Each row is a point. A path goes straight from each point to the next, and from the last back to the first. The post is the endless flat space through its rows: a point in 2 columns, a line in 3, a plane in 4, and so on, so that a path can go around it. Count how often the path circles the post. Going back the other way cancels.
In the rows, zero is written as 128.

Post (2 x 3)
[[ 85  73 141]
 [128 138 143]]
Path (20 x 3)
[[114  55 147]
 [ 90  97 169]
 [ 90 184 143]
 [ 82  60 101]
 [113  71 129]
 [131 108 175]
 [ 61  93 224]
 [ 46  71 130]
 [139 172  90]
 [191 154  91]
 [115 106 171]
 [ 16  41 221]
 [ 60  70 113]
 [138 110 110]
 [159 120 118]
 [141  90 176]
 [101 128 196]
 [113 155 160]
 [ 83  93 111]
 [149 125 108]]
Times around: 4

Post (5 x 6)
[[ 75 116 150 134 155 109]
 [182 106 132 149 120  90]
 [ 82 154 107 120 128 154]
 [135 111 119 109 190 139]
 [144 174 176 144  92 118]]
Path (23 x 6)
[[ 98 156 174 116 174 205]
 [140  88 142 124 100  73]
 [106 145 161  65 191 113]
 [ 22 160 115 134 185 141]
 [115 164 227 151 182 148]
 [113 169  87  96 130 203]
 [160 111 161  64 167  65]
 [147  94 119 164 151  26]
 [ 92 201 219 105 233 214]
 [120  54 193 216  54  41]
 [105  84 184 119 147  54]
 [103 122 137  79  97  89]
 [130 117  84 125  80  44]
 [ 86 153 178 208 117 102]
 [189 112 137 169 147 160]
 [168  77  86 104  73  88]
 [137 174 111  45 150 137]
 [103 145  89 107 202 126]
 [ 64 157 137 123 189 178]
 [121 139 173 114 121 179]
 [117  90 140  89 171  83]
 [112 114 110 202  69  15]
 [ 45 133  99 174 157 140]]
Times around: 5

Post (10 x 11)
[[ 58 174 189  74  98 113  89 145 122 106 189]
 [129 100 105 128 152 166 151 106 121 134 118]
 [141 141 148 109 188 107 121 125 139 193 168]
 [ 97 127 128 122 164 138 108  91 137 168 181]
 [142 128 110 140 161 173 201 166 146 110 152]
 [110  92 107 179  91 166 172 113 109 162 137]
 [164 170 106 144 122 142 141 122 138  72  79]
 [145  97  49 147 136 147 155 132 118 108 127]
 [123 119 161 125  94 107 134  59 161 140 167]
 [111 126 105 123 102 123 119 129 190 125 111]]
Path (26 x 11)
[[ 63 173 126 104 180 157 110 135 122 197 122]
 [132 141  97 157 134 172 144 101 119 215 116]
 [164 109 123 146 134 168 192 138 146 158 126]
 [ 73 122  41  86  81  95 157 170 105  98 159]
 [ 76 176 190  93 109  91 108  53 164 132 162]
 [148 104 118 104 184 153 179 101 140 167 152]
 [153 148 197  83  77 171 156 154 100  81 136]
 [ 93 136 210 131 127 153  83 146 169 172 149]
 [ 75 123 223  84 176 137 195 148 107 124 211]
 [115 177 100 154 132  95 134  67 180 155 129]
 [ 94  88 131 148  45 101 157 134 173 171 131]
 [172 116 108 160 130 105 134 108 150 109 125]
 [ 49 146 133  96 191 101  97  98 161 156 160]
 [137 111  67 151 195 138 139 120  69 117 182]
 [134 124 195 144 112 137 158  49 181 112 204]
 [ 61 100 130 138 104 103 163 175 156 181 118]
 [ 70 127 100  89 132 114 177 145 141 105 136]
 [192 155 102 104 153 127 142   7 182  66 152]
 [170 123 169 103 141 169 131 100 163 129  97]
 [110 144 171  59 113  73  58 126 149 111 133]
 [109 127 155 150 151 158 158 112 147 131  91]
 [ 72  71 179 126  78 156 135 127 176 179 145]
 [159  97 160 137  65 170 183 132  89 111 158]
 [197 136 104 113 163 142  71 131 198 106  60]
 [113 108 145 114 154  80  72 163  90 158 158]
 [ 70 123 122 130 106 100 164 186 103 169 165]]
Times around: 2
